Rows are points. Any point is a mix of the corners, with weights that add up to 1. It lies inside the corners' shape when no weight is negative. Say inside or outside, and name the corners with a negative weight.

Corners:
(1): [-40 -67]
(2): [53 -1]
(3): [-29 -21]
Points:
[-56 -63] -> outside (2)
[59  6] -> outside (1)
[-21 -52] -> inside
[-42 -32] -> outside (2)
[ 37 -20] -> outside (3)
[-35 -54] -> inside
[  6 -14] -> inside
[-14 -19] -> inside

Corners:
(1): [  4  36  -1 -63]
(2): [-54  23 -83 -19]
(3): [-69 -56  43   1]
(4): [74 26  7 70]
(5): [ 22 -14 -10 -48]
Points:
[-57 -45  34   0] -> inside
[60 21  4 55] -> inside
[ 31  19 -13  29] -> inside
[  5 -17   6   7] -> outside (1)
[-40  15 -60 -20] -> inside
[-52 -43  30  -4] -> inside

Corners:
(1): [-44   6 -36  45 -13   9]
(2): [ -52  -63   59 -121  -53   59]
(3): [-30 -21  28  41 -10  15]
(4): [-25  23 -21  38  63 -55]
(5): [ -2  59 -13  32  51 -30]
(6): [ -3 -20 -46  20  -2 -10]
(7): [-26  38  17  37 -43 -37]
Points:
[-22  18   9  30  -7 -15] -> inside
[-27   5   4 -27 -14  13] -> outside (3, 4)
[-20 -11  -8  27  -6  -2] -> inside
[-37 -14   7  -1 -17  17] -> inside
[-28   3  -8  11  13   1] -> outside (7)
[-27  26   6  30 -18 -28] -> inside
[-47 -23  32 -31 -37  16] -> outside (5, 6)
[-10  -5  -7  -3  23  -5] -> outside (1, 7)

Corners:
(1): [  7   1 -17 -42   5 -37 -12  -3  -1]
(2): [  6 -54  -9 -55  -9 -37  -8  72 -28]
(3): [  38  -34   34 -121   12   -1  -33  -26   41]
(4): [  24  -98  -29 -118  -40  -63   61    1   51]
(5): [-78 -48  57 -22  92  16  23  -1 -71]
(6): [-74 -16  31  96  58  69   6 -17 -68]
(7): [-20  18  16 -10 -14  -5  -3  22  66]
(8): [-49  48 -28   2  -1  47   5   0 -12]
(9): [-26  18 -21 -87 -75 -55  -8   1  30]
(10): [-17  53  43  79  19  63  14   0 -45]
Points:
[-31  -8  -6 -32  -3  -7   2   2  -4] -> outside (10)
[-48 -19  32 -10  43  13  12   4 -27] -> inside
[-20 -17   1 -18  -2  -6  11  23 -13] -> outside (3)
[-24 -13  20 -11  10  11   7   7   4] -> outside (1)
[-19 -11   7 -28   9   6   3   3 -20] -> outside (7)

Corners:
(1): [-47  -7 -10 -14   5 -67   6 -36  53  -9 -22 -64]
(2): [ 30  -6  -1 -20 -33 -61  23  29  32 -28  62   1]
(3): [ -5  44 109 -41  28 -31  78  48 -63  44 -50  13]
(4): [ 53  25 -28   8  13  30  25 -22  14 -45  -1 -19]
(5): [ 47  16 -39 -60 -48 -89 -69 -37  87 -48  -6 -38]
(6): [ 21  42  -3  68   8  59  30 -15  36  59 -93 -35]
(7): [ 52  82  -2 118 -40  42 -90 -53 -31 -30 -15  13]
(8): [  6 -66  51  97  21 -28 -54 -49 -33  15 -59  39]
(9): [-22 -26   5 -66 -10 -17  -7 -23  53   1 -20   8]
(10): [ 22  88 -98 -28   8  22 -91 -36  19  29  40  20]
(11): [-20 -78 -11 -70  -7 -29 -47 -14  13 -31   2 -67]
(12): [ -19   20 -101   11   -8   -5 -108  -27   -6    6  -47   95]
(13): [-20 -46  63 -66  35 -33  36  95  39 -88  39 -35]
Points:
[ 16  -1 -54  -5  -8  -5 -40 -41  39   0 -23 -11] -> outside (3, 7, 13)
[ 28   9  32  21  -1 -15   6   2  -7 -11 -31  24] -> outside (1, 10, 11)
[-20   6  -6  -6   1 -41  -8 -25  33  -8 -19 -35] -> inside
[-17 -48  61 -26   7 -55  25  11  16  -4 -21 -21] -> outside (4, 7, 10, 12)
[  6  10 -69 -30  -5 -10 -31 -11  43 -16  -4   7] -> outside (3, 7, 8)
[ 17   8  -5  25 -10 -12 -12  -8  36 -28 -23  -5] -> outside (3, 10, 11)
[ -2  11  13 -32   9 -11   8  12  33 -24  -3 -40] -> outside (2, 8, 12)
[ -2  -5   5  -1  10 -11 -11  -3   7  -7 -10  -1] -> outside (5)

Corners:
(1): [-36 -40 -22  15  30  46   6  40 118   5  21 -29 -33  73 -67 -18  43 -21]
(2): [-26 -27   8  57 -57 -74 -13 -11  14  60 -54  33 -40 -53  39  42 -29  22]
(3): [ -7 -14  46 -46 -47 -43   0 -20 -33  -9 -85  84 -30  60  43  19   2  35]
(4): [-33   1  45  79 -48 -55  85  21   3   6  23 -50  56 -13 -16 -34 -47 -31]
(5): [-15 -82 -41 -37 -66  82  -4  10  -6  -1 -24  53  36  65  39  54  98 -19]
(6): [-80 -43 -34  -4  13  10  30  47  21  -5  17   0   8 -48  -1 -45 -77 -74]
(7): [ -14  -72  -21  -26   -9  -26   21   14   49  -23   61   -8   89  -43
 -112  -15  -32  -95]
(8): [ 12 -60  35 -31  23   3 -31  82  57 -33  -5 -21  -7 -18 -36   5  20 -82]
(9): [-53 -28  27 -63 -51 -21  32 -10 -27 -39 -80 -31  48  54  73  53  50  70]
(10): [-26 -82   4  -1  15 -12 -10  13  10 -34 -68  55 -14  52  71  39  53  33]
(11): [ 35 -21 -13 -63  23  15   2  69  39  -9   4  40  -6   5 -26 -54  95   1]
(12): [-56 -37  21 -71 -13 -19  46  26  -1  -9  94 -51  65  -2 -20   6  12 -72]
(13): [ 35 -68  46  18 -19 -13  17 -28 -54  52 -45  26 -11 -39  13  19 -71  64]
(14): [ 17   0 -22  38  -2  -3  66   2  17 -24 -23  -9 -13 -15   7  39 -52 -36]
(15): [-78 -17  19  31 -33 -17  39  72  19  -9  99 -39  90 -38 -78  38 -79 -79]
(16): [ 23 -37 -55  25 -58 -37 -52 -14 -20  80  49 -54 -11  25  21  26 -59  26]
(17): [ -3  14  -2  41  10 -41 -13   9 -18  26 -26 -40  -4  28 -40  52  -5 -35]
(18): [-25 -57  -4  73 -80 -72  31  26 -38  27 -47 -37 -54  15  32  48  15  71]
(19): [  9 -20  27  70  16  21 -52  33  21 -37  39 -36 -92   2 -35 -57  75  28]
Points:
[-15 -31   3  12 -16  -5  15  20   9 -11  -2  -4   2   6  -3  17   1 -10] -> inside
[-10 -59   1  18 -14  -6 -12  35  32  10  18   4  -7   7 -13   7  33  -4] -> outside (3, 6, 9, 14, 17)
[ -8 -33  -5  19 -10   1   9  17  13   6  -4  -4   8  -5  -9  10 -16 -19] -> outside (3, 12, 18)
[-12 -42   7   0 -15 -17   5  17   8   1 -23  20  -4   9  12  13  12   6] -> inside
[-20 -46 -12  -6 -17  -9  -4  15  11   9   8  -1   6  18 -16  11  20  -2] -> outside (4, 8, 14)

Corners:
(1): [  21   49   12  -48   -6  -72   20   -1   27   24   10   40  -31  -46
   37 -105  -36   52  -56   45]
(2): [-33  18 -17 -73   4  -3  67 -16 -19 -11  21   7  12 -27  12   3  25  28
  15  15]
(3): [ 24 -22  11  -6  45  -7  29 -42 -34 -29  43  25  47  -4  28   0 -28  12
  47   9]
(4): [  43    6   22  -71   -6  -67   32   18   32   28   17   33  -60    3
  -24 -121    0   31  -24   34]
(5): [-41 -13  -9  -1 -71 -28  15 -27 -45 -44  11 -20 116  19 -50  19  -4  10
  32 -30]
(6): [-14  50   2 -58  -9 -81   9  22  59 -60  19 -53 -35  12  -3 -31 -64 -13
 -16 -11]
(7): [-66 -27  49  38   9   7  10   8   6  28  -1   3  -8 -55  10  51  49  24
 -28  41]
(8): [  17   60   27  -63  -17  -20   14   34   -3  -58   34   11  -42  -18
    0 -116  -72    1  -68   14]
(9): [-49  33   6  33   3 -16  -5  -6  44  60  34  -2 -17 -46   7   3  51 -31
  -4  18]
(10): [-19 -24   6  -3  14  42  24 -18  -2   0  -8 -28 -36   4  15  37  32  65
  14   7]
(11): [ -3  59  -7 -47  39 -47 -20  35   5  43  37  23 -35  11  11 -37  10  21
 -30  19]
(12): [ -4 -29 -24 -43   1  11  26  15 -45 -22  13  19  67  53  42 -19 -15 -32
  16  58]
(13): [-25  31  -9 -41  16   0 -16   7 -10 -50   3  26  53 -14  30 -21  -9   3
  80 -32]
(14): [-36  24  23  64  25 -23 -10   8  57  13  19   5 -30 -21   3  78 105  17
  15  81]
(15): [ 31  13 -10 -27  27 -27 -18  40 -27  49  26   0 -73 -59   9 -55  13  25
 -22  41]
(16): [ 56  45  47 -55 -31 -60  -1  11  36  13  62   4 -72 -37   5 -53 -68  58
  -2   4]
(17): [ 33 -36 -16 -33 -12  21  -4 -17 -52 -88   9  14  66  18   9  35 -27 -30
  14 -28]
(18): [  9 -16 -31  25 -28  14  32  25 -48 -12  24  39  17 -23 -56  30 -76 -52
  -3   2]
(19): [-13   7  11   7  84  34 -25 -22  54  52  34 -11 -33 -85 -19  54  37  26
  30  49]
(20): [  6  32  29  27  28   6  36  16  45  69  -1 -16  33 -26 -28  46  55  15
  -5   5]
(21): [-35 -33 -16  33  52  21  10  25  61  15  39   0  18 -35 -11  10  79  17
 -21  18]
Points:
[ -9   5   9  -8  19 -16   8   9  16  14  19  10 -12 -22   8   0  18  15
   1  28] -> outside (5, 8)
[  3   1 -10 -21   9 -27   5   3   2 -13  29  16  16 -11   1  -7   5  11
  17  25] -> outside (7, 8, 9, 10, 20)
[ -3 -10 -10 -23  17 -16  19   1 -15  -2  20  12  -7 -14   4  -6   3  18
  -4  36] -> outside (8, 9, 13, 16, 20)
[ 20  25  15 -31 -14 -23   1  19  -2 -12  19   9 -22 -15  -9 -29 -44  13
 -13  15] -> outside (2, 3, 9, 21)
[  3   9   6 -24  -2 -15  13  -1  -6 -13  16   0   3 -21  -3 -12 -13  16
   4  15] -> outside (9, 11, 21)

Corners:
(1): [ -3 -21 -30 -11  -6  53 -54 -66 -14  21 -27 -20  25 -86 -26 -22 -27 -40
  15  -6]
(2): [ -12   -8   -3  -33   37   31   -3   25   -4   21  -40   -2    9 -118
   17   51    9  -27  -29  -16]
(3): [   1  -28  -11   -2    1   -8  -12   16    8  -17  -13 -102   30   28
  -17  -47  -12   12   39    2]
(4): [ 18 -23   0  11   3 -15 -74  10  -1  11  44  -3  -2  16 -30  -3  -6   0
   1  13]
(5): [-15  51 -24  -4 -40  -2   5   6 -11  19  11 -22  11  35 -16 -28  30 -20
  13 109]
(6): [ 23  -4  -7  16 -49 -15  19  15   1 -25 -32   8  -8 -36 -11  -9 -17 -11
   7 -16]
(7): [ 26   9  88  17  16 -15  25  14  17  -9 -26  -5 -49  41  15   5   1  -3
 -22 -37]
(8): [ -9  -7 121 -11 -14 -27  13   9   0 -48 -17 -30  24  31 -19 -31 -11  29
   0  -7]
(9): [-18 -27   2   0 -35  -7  -8  -3  13 -10 -23 -17  15  -2 -29  13  15  -8
 -38 -15]
(10): [ 31  98  21 -45  22  -6  42  37  13  20 -28  20 -29  45  18  33  -3  17
  38 -54]
(11): [ 19  -9  55 -15   9  13  10  -3  24  28  25  -4  15  25  21  -2 -20 -44
   7  30]
(12): [ 34 -35  -6  22  15   2  29  19  18  23 -39   1  30  54 -28 -44  -4  23
  41 -11]
(13): [ 54  17  51 -13 -15 -13 -24  24  -1  28 -17   5  42   9 -21  -5 -16 -18
 -56  10]
(14): [-31 -12   0  23  34  18  -1  32   6  -5   1  15  23 -65 -13 -35 -11 -66
 -46 -20]
(15): [ 36   2  -9  14  22   0  23   8 -42  27   5  14  -5  37  15  39 -45   1
  -4 -39]
(16): [ 23  21  -7  43  21  50  21  33  15  31 -11  -3  -9   4  -2  22 -10  -9
   9 -33]
(17): [ 20  -6 -19  10  24 -22  16  16  25 -55 -14 -31  13  30 -37  13  -3   5
  32 -14]
(18): [ 26 -24  -4 -12 -25 -29 -39  43 -22 -36 -10   6  28  43 -25  16  -6  -2
  28 -24]
(19): [ 11 -31   1  -2  18  48  -4  27   5 -55  12 -30  24  23 -28 -25  24  14
 -28 -14]
(20): [ 38  78  23  38   6 -13  11  21  17 -26   0  26 -21  22  64  17   9  22
  19   1]
(21): [ -2  18  -1  18 -21  -5  15  13  20  21 -18   4 -22  16  -9 -10 -67 -23
 -35  77]
Points:
[ 25   7  -2   6   2   5   2  15  10   2  -8   1   7  14  -7  -1 -16  -7
   8 -18] -> outside (2, 5, 7, 8)
[ 18   5  11   4  -5  -2   0  11   3  -2 -10  -8   2  14  -4   5  -8   0
   2  -3] -> outside (14)
[ 18   3  27  -2  -2   3   6   9  11  -8 -21 -20   9  11  -2  -5   1  -2
   9 -10] -> outside (4, 14, 15, 21)
[ 12  -1   4   2   4   7  -3  15   4   1  -7 -11  13   1  -9  -1 -10 -11
   0   0] -> outside (7)
[  6   1  34  -1  -4  -2   3  13   2 -14 -11 -16  13  14 -12 -10  -6   2
  -1  -1] -> inside
[ 13 -20  24 -11  13  -9  -2  24   3  -6 -10 -17  12  21 -13   4 -13  -6
  -6 -18] -> outside (1, 5, 6, 16, 20)
